Each row of a before or after table is a point. One or more steps were done to the points. Then noise was added and the rows were shuffled. The steps act on how far a point lies along the listed directions, d1 being the first. Name the steps. A step turns or swaps two directions, mirrors them in a line or flattens them onto one, adds a multiple of one to another, or multiplies one. Angles are multiples of 10 degrees, from the lower direction toward the higher: turns from -170 to 170, lines from 10 to 170 but not 90. Use the fewest steps. Two steps may share a direction if one is a turn and the other turns, adds or multiplies; they go together, in the order done. Otherwise the lowest direction goes first.

Directions:
(1): [ 0.05 -0.69 -2.55]
(2): [ 2.04  1.63 -0.40]
(3): [ 1.68 -1.96  0.56]
Before:
[[ 0.06  0.34  0.14]
 [-0.17  0.00  0.53]
 [ 0.12 -0.06 -0.12]
 [ 0.86 -0.29  0.03]
 [ 0.00 -0.61 -0.73]
 [-0.18  0.27  0.33]
 [ 0.61 -0.90  0.43]
 [-0.59  0.26  0.51]
 [-0.26 -0.17 -0.40]
 [-0.26 -0.12 -0.64]
 [-0.03 -0.69 -0.38]
 [ 0.34 -0.27 -0.49]]
After:
[[ 0.34 -0.01  0.98]
 [-0.28 -0.03 -0.30]
 [-0.18  0.16 -0.45]
 [ 0.09 -0.10  0.16]
 [-0.17  0.35  0.57]
 [ 0.06  0.30  0.38]
 [ 0.05  0.64 -0.62]
 [ 0.27  0.09 -0.49]
 [ 0.60 -0.16  0.67]
 [-0.05 -0.41  0.63]
 [ 0.29 -1.03  0.27]
 [ 1.06 -0.99  0.18]]
Steps: turn d1 and d2 by -170 degrees; multiply d3 by 1.3

Directions:
(1): [-0.90  0.34 -1.89  0.41 -2.14  2.75 -1.07 -0.82]
(2): [-2.65 -0.13 -1.10  0.85 -1.00 -2.31  1.40 -1.17]
(3): [ 1.49 -2.39  1.10 -0.15 -2.98 -0.76  0.08 -0.13]
(4): [ 1.47  0.09  0.59  2.02  0.80  0.58  0.87 -3.21]
(5): [ 0.28 -1.34 -1.06  0.94  0.43  1.44  3.10  1.70]
Before (12 x 8):
[[ 0.89 -0.37  0.52  0.39  0.09 -0.05  0.62 -0.56]
 [-0.47 -0.30  0.32 -0.18 -0.11 -0.70  0.13  0.42]
 [ 0.07 -0.23 -0.06  0.56 -0.70 -0.07  0.83 -0.13]
 [ 0.26 -0.63  0.41  0.37  0.20 -0.53  0.66 -0.14]
 [ 1.01  0.09  0.59  0.16  0.57 -0.05 -0.28 -0.59]
 [ 0.18  0.28  0.18  0.34  0.21 -0.25 -0.06 -0.91]
 [ 0.22  0.39 -0.08 -0.38 -0.36  0.47 -0.95 -0.06]
 [-0.06 -0.03 -0.15  0.51  0.20 -0.49  0.52 -0.81]
 [-0.23  0.10 -0.01 -0.12 -1.17 -0.01 -0.70 -0.13]
 [-0.28 -0.35 -0.23  0.21 -0.79  0.25  0.30 -0.38]
 [ 0.10 -0.13 -0.12  0.01 -0.17  0.36  0.02  0.23]
 [ 0.36 -0.47 -0.13 -0.08 -1.00  0.31  0.24  0.78]]
After:
[[-0.19 -0.38  0.16  0.10 -0.31 -1.16  0.88 -0.07]
 [ 1.02 -0.48  0.34  0.23 -0.52  0.22  0.30  0.19]
 [ 0.35 -0.01  0.25 -0.07 -0.73  0.25 -0.60 -0.01]
 [-0.06 -0.71  0.42 -0.06  0.09 -0.92  0.44  0.49]
 [ 0.37 -0.24  0.69 -0.31  0.28 -0.11 -0.19  0.62]
 [ 0.15 -0.11 -0.01  0.13 -0.08  0.19  0.13 -0.08]
 [-0.25 -0.01  0.06  0.36  0.07 -1.08  0.35 -0.70]
 [-0.04 -0.17  0.09 -0.10 -0.67 -0.34  0.48  0.71]
 [-0.68  0.22 -0.26 -0.14 -0.22 -0.65  0.05 -0.10]
 [-0.22 -0.31 -0.07 -0.24 -0.75  0.16 -0.04  0.33]
 [-0.64 -0.08 -0.45 -0.34 -0.17 -0.70  0.06  0.56]
 [ 0.26  0.34 -0.19  0.26 -0.22  0.41 -0.42 -0.88]]
Steps: add -0.5 times d3 to d1; turn d2 and d4 by -100 degrees; multiply d5 by 0.7

Directions:
(1): [-1.04 -0.11 -1.33  1.70 -1.51 -1.67 -0.91 -3.34  1.37 -0.96  0.24]
(2): [ 1.80 -1.15  0.34  1.12 -3.17 -1.28  0.47  1.17 -0.69  1.81  1.64]
(3): [-1.99 -0.12 -0.08  1.57 -0.32 -0.13 -2.89  1.70 -2.59 -1.07  0.03]
Before:
[[ 0.44  0.11  0.12  0.32 -0.16 -0.38  0.04 -0.37  0.39  0.07  0.22]
 [-0.11  0.11  0.19  0.15 -0.06  0.10 -0.40  0.41 -0.64  0.00  0.11]
 [ 0.12 -0.26  0.18  0.42 -0.55 -0.10  0.43  0.08  0.09  0.43  0.32]
 [ 0.98 -0.03  0.37 -0.58 -0.03 -0.16  1.06 -0.15  0.53  0.47  0.11]
 [ 0.07 -0.55  0.00  0.67 -0.76 -0.66 -0.07 -0.04  0.00  0.41  0.43]
 [-0.91  0.11 -0.42  0.82 -0.41 -0.21 -1.32 -0.41 -0.24 -0.59  0.04]
 [-0.05 -0.01  0.48 -0.57  0.91  0.59  0.15  0.78 -0.36 -0.28 -0.35]
 [ 0.43 -0.02  0.06  0.01 -0.25  0.37  0.26  0.82 -0.38  0.50  0.34]]
After:
[[ 1.96 -0.02  0.32 -1.25 -0.04 -0.22  2.41 -1.05  1.79  1.02  0.14]
 [-0.33 -0.22  0.13  0.14  0.10 -0.05 -0.22  0.12 -0.23 -0.42 -0.07]
 [-1.68  0.21 -0.18  1.09 -0.01  0.16 -2.52  0.95 -1.64 -0.98 -0.16]
 [ 0.23 -0.20  0.29  0.11 -0.38  0.11  0.66  0.22  0.22  0.51  0.23]
 [ 0.39 -0.10 -0.05  0.25 -0.55  0.12  0.10  0.45 -0.26  0.42  0.44]
 [ 0.69  0.18  0.24 -0.06  0.12 -0.18  0.49 -0.27  0.57  0.23  0.09]
 [-0.05 -0.50  0.25  0.36 -0.33 -0.23 -0.11  0.62 -0.38  0.39  0.35]
 [-0.53  0.02  0.09  0.68 -0.22 -0.12 -1.12  0.63 -1.12 -0.25  0.14]]
Steps: flatten d1 and d2 onto the line at 110 degrees; multiply d3 by 2.5

Directions:
(1): [-0.41 -0.28  1.34 -2.78 -0.32  2.88 -1.56  0.51  1.13 -0.87 -1.90  0.96
  1.06  0.17 -2.73  2.27  0.62  0.64]
(2): [-0.39  1.29 -1.26  0.38 -1.74  3.11 -1.19  0.52 -0.52 -0.62 -0.91  1.37
 -0.17 -1.49  3.08 -1.84 -0.32  2.33]
(3): [ 0.97 -2.08 -1.55  0.43 -1.06 -1.71 -0.15  0.78 -2.15  0.65 -3.28  1.43
  1.74  2.38  0.48  0.11  1.53  0.53]
(4): [-0.89 -0.18  0.40  1.64 -1.13 -0.10  2.09  1.99  1.62  0.39 -0.94  0.69
 -1.78  0.84  1.39  3.67 -2.20  0.66]
(5): [ 1.53 -0.05  2.18  0.87  0.06  0.91 -0.29 -3.02  0.37 -1.38 -0.82 -0.79
 -1.86  3.69  0.31 -0.98 -0.60  1.49]
Before:
[[ 0.19 -0.27  0.02  0.17  0.24 -0.53  0.13 -0.32 -0.32 -0.10 -0.16 -0.12
  -0.24  0.71  0.05  0.18 -0.12 -0.55]
 [-0.50 -0.23 -0.66  0.11 -0.22 -0.76  0.56  0.73 -0.12  0.58  0.59 -0.16
   0.09 -0.55  0.36  0.31 -0.02 -0.35]
 [ 0.41 -0.63  0.77 -0.69  0.55  0.03 -0.31 -0.37 -0.07 -0.12 -0.78  0.17
   0.57  0.84 -1.14  0.51  0.32  0.13]
 [-0.20  0.19 -0.26  0.05 -0.60  1.04 -0.28  0.14  0.53 -0.16 -0.62  0.18
  -0.25 -0.02  0.26  0.72 -0.23  0.45]
 [ 0.27 -0.22  0.92 -0.17  0.53 -0.45 -0.14 -0.65  0.33  0.28  0.46 -0.30
  -0.10  0.80 -1.16  0.15  0.17 -0.07]
 [ 0.12  0.27  0.50 -0.17  0.19  0.28  0.14 -0.25  0.68  0.05 -0.22 -0.10
  -0.17  0.28 -0.38  0.75 -0.31 -0.26]
 [ 0.46 -0.58  0.21 -0.34  0.00  0.42  0.07 -0.22  0.55 -0.41 -0.48  0.35
  -0.29  0.73 -0.46  1.08 -0.42  0.30]
 [ 0.13 -0.01  0.42 -0.09 -0.05  0.44  0.08 -0.60 -0.13 -0.27 -0.22  0.21
  -0.35  0.43  0.50 -0.50 -0.08  0.34]
 [-0.23  0.33 -0.41  0.23 -0.40  0.50  0.05  0.97  0.17  0.12 -0.25  0.45
   0.14 -0.12  0.57  0.32 -0.07  0.40]
 [ 0.08 -0.05  0.03  0.41 -0.24 -0.09  0.12  0.31 -0.01  0.23 -0.61  0.50
  -0.17  0.51  0.48 -0.09 -0.01  0.20]
 [-0.10  0.83 -0.62  0.64  0.44 -0.43  0.20  0.19 -0.40  0.48  1.18 -0.26
  -0.24 -1.03  1.29 -1.18 -0.12 -0.29]
 [-0.25 -0.33  0.02  0.05 -0.44  0.45  0.33  0.91  0.49 -0.12 -1.03  0.49
   0.07  0.27  0.47  0.98 -0.44  0.16]
 [-0.56  0.44  0.18 -0.02  0.27  0.46  0.11  0.24  0.48  0.21  0.16  0.27
  -0.52 -0.26  0.35  0.42 -0.39  0.12]]
After (13 x 18):
[[ 0.02  0.76 -0.47  1.00  0.27 -0.37  0.47  0.19 -0.27  0.35  0.95 -0.22
  -0.57 -0.59  1.58 -0.81 -0.37 -0.06]
 [-0.21 -0.21 -0.13  0.35  0.22 -0.47  0.33  0.29 -0.07  0.55 -0.45  0.38
  -0.10  0.61  0.32  0.46 -0.01 -0.01]
 [-0.17  0.30  0.52  0.02  0.04  0.21  0.08  0.24  0.58  0.06  0.07  0.08
  -0.45  0.01 -0.13  0.37 -0.37 -0.14]
 [ 0.38 -0.18 -0.01 -0.17  0.16 -0.50  0.06 -0.22  0.00  0.38 -0.67  0.00
   0.42  0.57 -0.30  0.35  0.19 -0.44]
 [-0.05 -0.28 -0.34  0.26 -0.47  0.18  0.12  0.38  0.39  0.01 -0.77  0.23
  -0.11  0.56  0.02  1.29 -0.14  0.11]
 [ 0.28 -0.23  0.30 -0.28  0.27 -0.49 -0.52 -0.61 -0.37  0.41  0.14 -0.05
   0.57  0.40 -0.88 -0.70  0.67 -0.01]
 [-0.30 -0.50  0.46 -0.20  0.03  0.04  0.46  0.68  0.70 -0.16 -0.55  0.13
   0.08  0.41 -0.43  1.33 -0.35 -0.45]
 [-0.29 -0.06 -0.10 -0.10  0.05 -0.45  0.36  0.06  0.04  0.36  0.84 -0.47
  -0.19 -0.38  0.03  0.03 -0.11 -0.32]
 [ 0.53 -0.76  0.02 -0.57  0.19 -0.12  0.02 -0.17  0.13 -0.30 -0.43  0.33
   0.10  0.62 -0.74  0.88 -0.03 -0.10]
 [ 0.16 -0.38  0.53 -0.97  0.59  0.55 -0.58 -0.45 -0.16 -0.23 -0.57  0.17
   0.74  0.18 -1.05 -0.06  0.44  0.21]
 [-0.16 -0.01  0.31 -0.09 -0.14  0.34  0.36 -0.09  0.00 -0.09 -0.16  0.28
  -0.23  0.11  0.56 -0.11 -0.11  0.15]
 [ 0.04  0.13  0.17 -0.21  0.46 -0.04 -0.18 -0.44 -0.06 -0.24  0.33 -0.26
  -0.23  0.06 -0.25 -0.05 -0.06 -0.66]
 [-0.12  0.17  0.07  0.23 -0.19  0.10  0.42  0.79  0.51  0.21 -0.01  0.16
  -0.19  0.28  0.12  0.85 -0.19  0.18]]
Steps: mirror d1 and d3 in the line at 20 degrees; turn d2 and d4 by 50 degrees; multiply d5 by 0.4
